Each row of a before or after table is a point. The points were changed in one or more steps. Then noise was added and the rows were shuffled. The steps act on columns, c1 being the first. Name the steps. A step turns or swaps two columns, mirrors them in a line or flattens them onto one, adds a multiple of one to another, or multiplies or shifts one. Angles are multiples of 10 degrees, from the lower column toward the higher: turns from -170 to 170, lines from 10 to 170 but not 90. Use the fewest steps. Two steps may share a column if one is a turn and the other turns, adds or multiplies; they go together, in the order done. Otherwise the lowest column goes first.

Before (8 x 3):
7, -6, -33
48, 85, -2
-72, 60, -18
-32, 23, 4
95, 36, -4
20, -12, -2
-2, 5, 10
37, -18, 0
After (8 x 3):
21, -5, -1
-1, 3, 10
8, -2, -33
-32, 11, 5
-72, 23, -18
94, 13, -7
48, 33, -3
37, -8, 1
Steps: multiply c2 by 0.4

Before:
-37, -48, -37, 58
38, -10, -52, 23
82, -48, 42, -74
14, -15, 28, -91
-36, 6, 18, 13
46, -61, -42, -30
18, -8, 0, 39
48, -41, -17, -15
-14, -66, 56, -61
36, -81, -26, -27
23, -41, -29, -2
55, 42, 10, 59
-84, -28, 41, -33
-69, -9, 13, 17
After, 14 rows:
11, -42, -28, -2
22, 47, 8, 62
26, -52, 47, -77
-27, -9, 15, 16
21, -39, -18, -15
16, -13, -55, 27
13, -79, -24, -28
4, -14, 26, -91
-3, -63, 56, -60
-16, -50, -34, 57
5, -9, 0, 39
-39, -28, 43, -31
18, -60, -39, -28
-14, 4, 14, 13
Steps: multiply c1 by 0.4

Before (12 x 6):
22, -40, -52, 37, -8, 68
-30, 5, 74, 6, -70, -51
57, -67, -31, 25, -13, -49
1, -46, 74, 51, -33, -50
75, -62, -13, -57, 41, -20
40, 0, -42, -51, 42, 12
76, 5, 64, -25, 0, 28
47, -46, -27, 10, 61, 34
-59, -8, 18, -34, -66, 50
13, 58, -6, 52, -20, -4
-14, -7, 26, -75, 18, 9
-10, 17, 19, -13, 3, -51
After:
58, -9, -41, -22, -15, 9
36, 10, 65, -13, -65, 19
-84, 3, 14, -11, 19, 36
3, -8, -57, 13, -23, 51
-77, 12, 71, 1, -10, -35
72, -3, -20, -23, -45, -11
-27, 10, 65, 22, -19, -33
20, -6, -45, 7, -55, -34
8, 4, 22, -30, 21, 6
-2, 5, 23, -5, 10, -34
-9, 0, 4, 22, -21, -2
74, -4, -35, 1, -8, 23
Steps: turn c1 and c5 by -60 degrees; flatten c2 and c3 onto the line at 80 degrees; multiply c4 by 0.4; multiply c6 by 0.7
